Each row of a before or after table is a point. One or more steps were done to the points. Then noise was added and the rows were shuffled. The steps act on columns, c1 being the first. Write out the steps. A step turns or swaps two columns, mirrors them in a line or flattens them onto one, adds a multiple of one to another, or multiplies or shifts one. Angles are multiples of 10 degrees, from the lower column toward the higher: turns from -170 to 170, lines from 10 to 170 but not 90. Use the fewest steps. Two steps may share a column if one is a turn and the other turns, adds or multiplies; they go together, in the order done. Otherwise the lowest column goes first.
In the rows, zero is written as 100.

Before (11 x 2)
array([[ 93, 107],
       [ 92, 120],
       [139, 127],
       [ 98, 108],
       [136, 119],
       [156,  13],
       [ 91, 127],
       [ 84, 119],
       [ 63,  77],
       [ 97, 116],
       [ 76,  88]])
After (11 x 2)
array([[118,  97],
       [109,  95],
       [  4, 139],
       [105,  97],
       [ 81,  57],
       [116,  98],
       [126,  96],
       [ 91,  74],
       [122,  85],
       [120, 142],
       [108, 143]])
Steps: mirror c1 and c2 in the line at 50 degrees

Before (9 x 6)
array([[126,  92,  34,  57,  74,  68],
       [ 76,  74,  91,  74,  98,  88],
       [ 90, 111, 103, 113, 102, 109],
       [134, 112,  89, 126, 129,  94],
       [ 84,  75,  85,  75,  88,  56],
       [132,  81,  97, 112,  97, 107],
       [114,  99, 109,  95, 135, 115],
       [112,  99,  67,  58,  72,  75],
       [131, 116, 137, 116, 123, 104]])
After (9 x 6)
array([[ 99, 112, 134, 129,  93,  42],
       [105, 116, 126, 132,  98,  81],
       [ 55,  57, 198, 128,  90,  57],
       [ 78, 117, 116,  75,  94, 109],
       [ 71,  74, 142, 126,  90,  71],
       [ 87, 110,  87,  95, 114, 116],
       [ 83, 112,  39,  72, 109, 103],
       [114,  90,  89,  93,  97, 113],
       [ 81,  82, 108,  57, 112,  90]])
Steps: turn c1 and c4 by -150 degrees; multiply c3 by 1.6; turn c2 and c3 by -150 degrees; multiply c5 by 0.4; multiply c6 by 1.3

Before (12 x 11)
array([[ 96, 105, 161,  99, 105,  68,  96, 126,  94,  81,  83],
       [135,  63, 108, 150,  76,  63, 102,  79,  56,  88, 117],
       [ 93, 124,  82, 134, 102, 114, 107, 135,  83,  79, 122],
       [140,  96,  80, 129, 116, 100, 102,  83,  61,  87,  78],
       [ 83, 120,  63,  95,  80, 100,  85,  99, 127,  92, 122],
       [ 87,  67,  98, 135,  79, 114,  67,  79,  74,  69,  91],
       [ 94, 111, 104,  85,  95, 108,  78,  80,  74,  84, 148],
       [104,  89,  96, 103,  97,  57,  91, 122,  35,  75, 135],
       [ 89, 138, 100, 108,  83,  76,  92,  76,  55, 116, 106],
       [ 99,  84, 120, 101, 149,  86, 131, 102,  63, 119,  86],
       [ 98, 108, 126,  79,  75,  78, 127, 112,  75,  89, 102],
       [ 61, 134, 135,  93, 123,  67, 140, 136, 116,  50,  98]])
After (12 x 11)
array([[ 98,  85, 121,  98, 177,  96,  96, 150,  63,  86, 134],
       [ 94, 112, 106,  83,  94, 102,  70,  46,  73, 108,  57],
       [ 98, 107, 129,  81,  60, 114,  84, 154,  75,  82, 124],
       [ 94, 105, 160,  99, 107, 118, 118, 119,  96,  71, 103],
       [ 89,  68,  98, 137,  66, 106, 125,  32,  73, 117,  76],
       [134,  60, 109, 150,  63, 120,  83,  82,  59,  68,  94],
       [141,  96,  80, 127, 125, 105, 119,  85,  61, 101, 112],
       [104,  89, 100, 104,  95, 122,  72, 107,  37,  62,  75],
       [ 90, 139,  98, 105,  72, 102,  99,  67,  54,  75,  91],
       [ 60, 134, 135,  92, 138, 129,  78, 195, 114,  75, 135],
       [ 91, 125,  81, 135, 103, 103,  79, 148,  80, 115,  95],
       [ 84, 121,  68,  96,  68, 104,  88,  76, 125, 102,  75]])
Steps: multiply c5 by 1.6; multiply c10 by 0.4; turn c6 and c10 by 110 degrees; add 1.5 times c7 to c8; turn c7 and c11 by 120 degrees

Before (8 x 18)
array([[ 92,  39, 133, 136,  93,  33,  88,  75,  85, 138, 154,  69, 156,
        165,  66,  91, 112, 140],
       [ 44,  90,  99, 144,  67,  86,  79, 124, 131, 147, 158,  82,  84,
        118,  41,  85,  71,  93],
       [182, 102,  90, 125,  85, 162,  72, 125, 134, 106,   6,  81, 121,
        104, 102, 120, 130, 126],
       [160,  94, 104, 105, 134, 115, 137, 140,  46,  87, 113,  41, 102,
         72, 101, 124, 141, 152],
       [165, 133, 147,  82,  97,  85,  88, 161, 113,  68, 125,  47, 109,
         69,  95, 125, 125,  97],
       [ 97,  53,  69, 159,  85,  64, 111, 129, 105, 160,  91,  96, 106,
        170,  50,  73, 105,  60],
       [101,  30,  94, 109,   8,  65, 129,  20,  95, 169, 148,  97, 112,
        195,  71, 124, 111,  68],
       [126, 119, 138, 110, 129, 110, 111, 126, 114,  58,  82,  83, 109,
         65,  44, 105, 128, 111]])
After (8 x 18)
array([[103,  30,  93, 109,  95, 166, 121,  17,  95, 172, 149,   7, 115,
        194, 140, 120, 107,  84],
       [160, 137, 149,  88,  48,  91, 120, 159, 113,  68, 125,  95, 106,
         71, 109, 122, 122,  94],
       [ 44,  91,  97, 145,  81,  70, 121, 131, 132, 148, 160,  69,  83,
        116, 129,  88,  66,  48],
       [ 90,  37, 126, 133,  70, 115, 170,  71,  87, 139, 153,  94, 153,
        161,  74,  91, 112,  51],
       [182, 102,  94, 126,  78,  24,  52, 125, 133, 109,   5,  78, 119,
        102,  75, 118, 130,  90],
       [130, 121, 136, 109,  82, 110,  86, 127, 115,  57,  81, 128, 107,
         66, 108, 104, 123,  40],
       [157,  97, 100, 104,  42, 150,  73, 145,  45,  85, 115, 139, 100,
         76,  44, 123, 139,  86],
       [100,  52,  76, 159,  94, 135, 133, 133, 109, 170,  93,  82, 104,
        170, 157,  74, 110,  67]])
Steps: swap c5 and c12; turn c6 and c7 by -110 degrees; multiply c6 by 1.6; turn c15 and c18 by 110 degrees

Before (14 x 32)
array([[ 69,  78, 100, 127,  98, 109,  92, 125, 139, 128,  73,  84,  99,
        127, 118,  85, 102, 108, 100, 116,  89,  92,  90,  60, 125,  97,
         95,  82, 125,  73, 100, 123],
       [ 55,  98, 121, 133,  82,  67, 109, 129, 146, 120,  98,  80, 106,
         95, 126,  72,  95, 105, 102, 115, 110,  86,  75,  65,  89,  67,
         96,  83, 106,  75,  96, 122],
       [ 74, 103,  78,  83, 129, 139,  79,  71,  92,  92,  93, 112,  82,
         52, 107,  96, 116, 100,  97, 111, 120,  98, 101, 116, 105,  84,
         90, 111,  98, 119, 115, 102],
       [ 64, 119,  80, 109, 104, 107,  78, 123,  54, 133,  94,  79,  91,
        102, 138,  67,  98,  97,  90,  75,  77, 121,  87, 101,  93,  84,
         81, 101,  89, 135,  72, 114],
       [ 94,  76, 112,  98,  92,  93, 113, 118, 144, 113,  83,  88, 113,
        119, 119,  78,  70, 108,  87, 112, 102,  80,  84,  93,  76,  98,
        103,  80, 122,  61,  89, 106],
       [ 86, 107,  82,  92, 109, 123,  79,  77,  80, 111, 115, 100,  61,
         76, 114,  83, 110,  82,  96,  81, 117, 104, 118,  84,  90, 117,
        117, 140,  95, 120, 121, 106],
       [ 85,  95,  78,  87, 112, 124,  88,  79,  79,  97, 127,  82,  91,
         55,  96,  95, 132,  97,  54,  89,  86, 115,  92,  95, 105, 106,
        105, 111,  93, 111, 115, 113],
       [ 56, 104, 115, 103,  81,  95,  98, 113, 119, 110, 100,  76, 110,
        120, 105,  88,  73, 104, 103, 103, 108,  75,  61,  69, 120,  87,
        113,  73, 130,  82,  99,  88],
       [ 66,  94, 108, 117,  83,  95, 127, 111, 141, 121,  75,  50, 109,
        116, 138,  81,  82,  93,  96,  94, 110,  90, 100,  92, 121,  87,
        111,  60, 100,  87, 104, 116],
       [ 62, 111, 102, 111,  91, 121,  74, 107,  78, 111, 103,  76, 115,
        110, 123,  96, 101, 109,  99,  61,  85,  89, 104,  85,  75,  91,
         68,  97,  91, 141, 107, 142],
       [ 82, 109,  85,  99, 101, 134,  71,  99,  82,  97,  94,  91,  68,
         75, 100, 100, 137, 115,  56, 102, 124,  79, 107, 105,  96, 104,
        113, 126,  74, 122, 104,  88],
       [ 73, 113,  92, 101, 123, 113, 105,  84,  77,  99,  75, 105,  72,
         58, 100,  91, 128,  91,  67,  69, 109,  87,  97,  87,  95, 122,
         87, 112, 110, 128, 101, 103],
       [ 60,  87, 122, 109,  73,  82,  95, 141, 131, 117,  74,  75, 102,
         96, 127,  96,  79,  89, 111, 109,  75,  85,  86,  88, 105, 105,
         90,  75, 103,  65, 123,  95],
       [ 94,  80,  74, 100, 134,  92,  71,  73,  82,  94,  97,  71,  72,
         63, 101, 104, 115, 112,  96,  98, 120,  84,  91,  94, 101, 121,
        103, 111,  87, 118, 102, 102]])
After (14 x 32)
array([[ 73, 112,  92,  98,  45, 114, 106,  85,  76, 101,  75, 106,  71,
         57, 100,  90, 128, 141,  74,  68, 109,  86,  97,  87,  95, 121,
         92, 112,  90, 129, 101, 103],
       [ 82, 111,  86, 109,  91, 135,  72, 101,  82,  96,  95,  91,  68,
         75, 100, 100, 137,  89,  60, 101, 123,  78, 107, 105,  95, 105,
        107, 126, 126, 121, 103,  88],
       [ 85, 105,  83,  94,  86, 122,  80,  76,  82, 110, 116, 101,  61,
         76, 116,  83, 112, 129, 100,  81, 117, 104, 117,  83,  91, 117,
        113, 139, 107, 120, 120, 106],
       [ 61, 110, 102, 114, 118, 121,  74, 107,  78, 110, 102,  75, 114,
        110, 124,  96, 101,  79, 104,  61,  86,  88, 104,  85,  74,  92,
         78,  97, 105, 142, 107, 141],
       [ 95,  77, 112,  91, 118,  94, 113, 118, 144, 112,  84,  88, 113,
        119, 119,  80,  69,  81,  74, 113, 101,  80,  83,  93,  76,  98,
        102,  80,  80,  61,  88, 105],
       [ 56,  99, 122, 129, 145,  66, 109, 130, 145, 121,  97,  81, 106,
         97, 127,  72,  94,  69, 100, 115, 110,  86,  75,  65,  90,  68,
         98,  83,  83,  75,  96, 123],
       [ 74, 104,  77,  84,  23, 139,  79,  72,  93,  92,  92, 113,  82,
         52, 108,  94, 114, 144,  98, 111, 120,  97, 100, 116, 105,  84,
         94, 111, 107, 121, 117, 103],
       [ 57, 103, 114,  94, 148,  95,  99, 112, 119, 111,  99,  77, 110,
        121, 105,  88,  72,  69, 105, 103, 107,  74,  61,  70, 122,  86,
        110,  73,  70,  81,  99,  88],
       [ 60,  87, 121, 108, 176,  82,  94, 141, 131, 117,  74,  76, 103,
         95, 126,  96,  79,  68, 103, 109,  75,  85,  87,  88, 106, 106,
         92,  77,  94,  66, 124,  96],
       [ 63, 119,  80, 111,  91, 106,  78, 123,  53, 133,  93,  78,  92,
        101, 139,  67,  98, 109,  98,  74,  76, 120,  87, 102,  93,  84,
         87, 101, 108, 135,  72, 114],
       [ 86,  95,  78,  90,  70, 125,  89,  79,  79,  98, 125,  81,  90,
         54,  96,  95, 132, 121,  51,  88,  85, 114,  91,  95, 105, 105,
        104, 111, 111, 110, 115, 112],
       [ 69,  78, 100, 118, 103, 109,  92, 125, 139, 129,  73,  84,  99,
        128, 118,  85, 103,  90,  89, 118,  89,  92,  90,  60, 126,  98,
         96,  81,  68,  74, 100, 124],
       [ 66,  95, 109, 116, 147,  94, 127, 112, 141, 121,  76,  51, 109,
        115, 138,  82,  82,  81,  94,  95, 109,  90, 101,  92, 121,  87,
        106,  61,  93,  88, 104, 116],
       [ 94,  80,  75, 103,   5,  91,  70,  73,  82,  94,  97,  70,  72,
         64, 100, 104, 115, 141,  87,  97, 121,  83,  91,  94, 101, 123,
        104, 110, 111, 117, 102, 103]])
Steps: add 0.5 times c2 to c19; mirror c4 and c29 in the line at 170 degrees; multiply c5 by 3; turn c5 and c18 by 150 degrees; multiply c27 by 0.7

Before (10 x 64)
array([[106, 119,  97, 109,  83,  99,  93,  98, 102,  83, 100, 101,  94,
        102, 102,  92,  90, 110,  87, 108, 103, 116,  70,  94, 111, 102,
        130, 116,  99, 104,  85,  93, 114,  95,  86, 105, 107, 101,  83,
         99, 108, 110,  97, 114,  90,  99,  97, 122,  80,  94,  97, 119,
         86,  99, 104,  98, 107, 104, 106, 101, 102,  97,  78, 120],
       [115,  98,  92,  97,  88,  84, 105,  87, 124,  96,  82, 105, 104,
        110, 115, 110,  99,  84, 114,  98,  90,  81, 117,  75, 114,  99,
         96,  96, 107, 108,  98, 107, 116,  91, 114,  91,  95, 107, 101,
        105, 111,  78, 118, 114, 116, 111, 111, 116, 104,  91,  94, 100,
         83,  64,  94,  96, 103,  97,  93, 104,  91,  86, 104, 106],
       [133,  78, 101, 121, 103, 107, 102, 101, 111, 119,  95,  96,  96,
        123, 109,  79, 125,  88, 115,  91,  89,  89, 125, 117,  90,  91,
        131,  99, 103,  92, 114,  98, 118,  73, 105,  90, 106, 114,  99,
        110, 111,  92,  93,  93, 106, 122,  76,  91, 122, 112,  89, 100,
        114,  97,  91, 100, 104,  99, 108,  92, 109,  87,  98, 105],
       [110, 101,  97, 130,  92, 114,  87,  82, 106, 100, 123, 111,  85,
         99,  77, 107, 110, 104, 102,  84,  91,  93,  91,  87, 107, 118,
        102, 106, 114,  99,  74, 112, 101, 122,  89,  94, 109, 104,  97,
        113,  89, 101, 123,  96, 111, 107, 102, 117, 101,  99,  97,  96,
         82, 115, 102,  92,  89,  96, 104, 110,  86, 115,  79, 117],
       [ 82,  96,  82, 112,  97,  91, 108, 121,  85, 109, 105,  91, 100,
         95,  79,  97, 108,  88,  97,  84,  92,  96,  98, 104, 109, 112,
        101,  92, 102, 106, 108,  83,  96, 116, 103, 107,  91, 111, 107,
        113, 100,  96, 106,  89, 105,  97, 111, 118,  88,  78,  94,  84,
        106, 110, 121, 106, 117, 107,  95, 111,  85, 108, 103, 133],
       [117, 102, 111,  97, 103,  93, 109, 131,  80, 100,  73, 112, 108,
         93, 118,  98, 100,  79,  86, 117, 111, 107,  93,  93,  94,  96,
         99,  97,  97,  96, 117, 104, 108, 106, 116, 108,  89, 100,  80,
         91,  95, 119, 114, 113,  91,  71,  83,  86,  97,  93,  79, 102,
        114,  98, 128,  92,  90, 115,  98,  89, 110,  97, 117, 107],
       [ 92, 111, 108, 130,  86,  91,  81, 111, 100, 100,  92, 112,  82,
         95, 106,  93, 111, 110,  89,  96, 107,  95, 100, 102,  91, 108,
         75,  79, 108, 110, 102,  94,  95, 114, 103,  86,  99, 107,  62,
        101, 101, 109,  99, 100,  90, 100, 104, 113, 112,  95,  96, 107,
         86,  98, 105, 107,  75, 102,  79, 102,  81, 102,  91, 104],
       [108,  97, 119,  94, 102,  97, 106, 110, 107, 104, 110, 109,  87,
         76, 122,  83, 103,  85, 107,  90,  90, 115, 106,  83, 103, 102,
         94,  95,  96,  80, 100,  94,  88, 119,  97, 125,  88, 110, 102,
        105,  97,  97,  88, 104,  91,  96,  60, 115,  99, 117,  92, 100,
        108,  99, 109,  96,  86, 104, 100,  91,  78, 124,  99, 112],
       [ 95, 116, 101, 111,  98, 110,  97, 112, 108, 122, 103, 113,  99,
        107, 113, 102,  96, 119,  92,  84,  95,  83, 118, 103,  90,  89,
        111, 117,  92,  90,  85, 106,  86, 109,  85,  83,  84, 106,  90,
         99,  86,  95, 103,  92,  86, 102,  86, 106,  85,  75,  72, 104,
        104,  95,  91, 114,  98, 113, 102,  99,  90,  93,  81, 111],
       [ 92, 109, 114,  98,  80,  97,  99, 111,  92, 103,  93, 101, 111,
        109,  86, 110, 100,  97, 108, 104,  84,  90,  91,  88, 107, 102,
         94, 112,  92, 102, 107, 130, 111, 122,  76, 100,  91, 104, 106,
         97, 100, 122, 104,  75, 108,  89, 116, 104, 105, 131,  77, 116,
        104,  86, 102, 114,  74,  91,  87,  89,  88, 118,  94, 116]])
After (10 x 64)
array([[106, 119,  98, 110,  83,  99,  92,  98, 101,  83, 100, 101,  94,
        103, 102,  93,  91, 109,  86, 108, 104, 116,  70,  94, 111, 103,
        130, 115, 100, 104,  85,  93, 114,  96,  86,  97, 107, 101,  57,
        100, 108, 110,  97, 113,  90,  98,  97, 122,  80,  94,  97, 117,
         87,  98, 105, 103, 106, 104, 106, 100, 102,  97,  79, 121],
       [108,  96, 119,  94, 102,  97, 106, 111, 107, 104, 109, 108,  88,
         77, 123,  83, 103,  85, 106,  90,  89, 115, 106,  84, 102, 101,
         95,  95,  96,  81, 100,  93,  88, 118,  97, 121,  87, 111, 105,
        104,  97,  97,  87, 103,  92,  96,  60, 116, 100, 117,  97, 100,
        108,  99, 109, 109,  86, 104, 101,  92,  78, 125, 100, 121],
       [117, 102, 112,  97, 103,  92, 109, 131,  81, 101,  73, 112, 107,
         93, 118,  99, 101,  80,  87, 119, 111, 108,  94,  93,  93,  96,
         99,  96,  98,  96, 117, 104, 108, 105, 116, 106,  89, 100,  50,
         91,  95, 120, 115, 114,  92,  71,  82,  85,  98,  93, 100, 102,
        115,  98, 129, 123,  89, 115,  98,  88, 111,  97, 118, 109],
       [133,  79, 100, 120, 104, 107, 101, 101, 112, 119,  95,  96,  96,
        123, 109,  79, 125,  88, 115,  92,  89,  89, 125, 117,  90,  92,
        131,  99, 104,  92, 114,  98, 120,  74, 105,  89, 106, 114,  98,
        110, 112,  92,  92,  92, 105, 121,  76,  91, 122, 111, 110, 100,
        114,  97,  91, 110, 104,  99, 107,  92, 108,  86,  99, 102],
       [ 95, 116, 101, 111,  99, 111,  97, 111, 108, 123, 104, 114,  99,
        108, 113, 102,  97, 119,  92,  84,  96,  83, 118, 104,  90,  89,
        111, 117,  93,  90,  86, 105,  86, 109,  86,  80,  85, 107,  73,
         99,  88,  95, 103,  92,  86, 102,  86, 106,  85,  75, 157, 104,
        103,  96,  92, 122,  97, 113, 103,  98,  90,  92,  81, 105],
       [ 93, 109, 115,  98,  79,  97,  99, 110,  91, 104,  93, 102, 109,
        109,  86, 110, 100,  98, 108, 104,  83,  90,  91,  88, 107, 102,
         95, 111,  92, 101, 108, 129, 111, 122,  76,  94,  91, 104, 115,
         97, 101, 122, 103,  75, 107,  89, 117, 104, 105, 132, 152, 115,
        103,  86, 102, 116,  72,  90,  87,  89,  88, 117,  94, 115],
       [ 92, 111, 107, 129,  86,  91,  80, 110, 101, 101,  92, 111,  82,
         94, 106,  93, 111, 110,  89,  97, 107,  95, 100, 103,  91, 108,
         75,  79, 108, 110, 103,  94,  96, 114, 103,  85,  99, 106,   4,
        102, 101, 109, 100, 100,  91, 100, 104, 113, 112,  96, 119, 108,
         87,  99, 105, 101,  76, 102,  79, 101,  81, 103,  91,  98],
       [110, 101,  97, 129,  91, 114,  87,  83, 105,  99, 123, 111,  85,
        100,  77, 108, 110, 104, 102,  85,  91,  93,  91,  87, 108, 118,
        102, 106, 114,  98,  74, 112, 102, 121,  90,  89, 109, 104,  92,
        113,  89, 101, 122,  96, 112, 107, 101, 117, 102,  98,  84,  97,
         82, 116, 102, 106,  90,  96, 104, 111,  85, 115,  78, 115],
       [ 82,  96,  82, 112,  97,  91, 109, 121,  85, 108, 106,  91, 100,
         96,  78,  98, 108,  89,  96,  85,  92,  97,  99, 105, 109, 112,
        101,  92, 102, 106, 107,  83,  95, 114, 103,  96,  90, 111, 116,
        114,  99,  97, 106,  89, 105,  97, 111, 118,  89,  78, 120,  84,
        105, 110, 122, 104, 118, 107,  96, 111,  86, 108, 102, 133],
       [114,  98,  92,  98,  87,  83, 104,  87, 124,  97,  83, 105, 103,
        111, 115, 109,  99,  84, 113,  99,  89,  81, 117,  75, 113,  99,
         95,  95, 107, 107,  98, 107, 116,  90, 114,  89,  94, 106, 102,
        106, 111,  77, 118, 114, 114, 110, 111, 115, 103,  91,  96, 100,
         82,  64,  94, 108, 102,  96,  93, 104,  92,  87, 104, 101]])
Steps: turn c36 and c64 by 20 degrees; multiply c39 by 2.5; turn c51 and c56 by -110 degrees; multiply c51 by 2.5
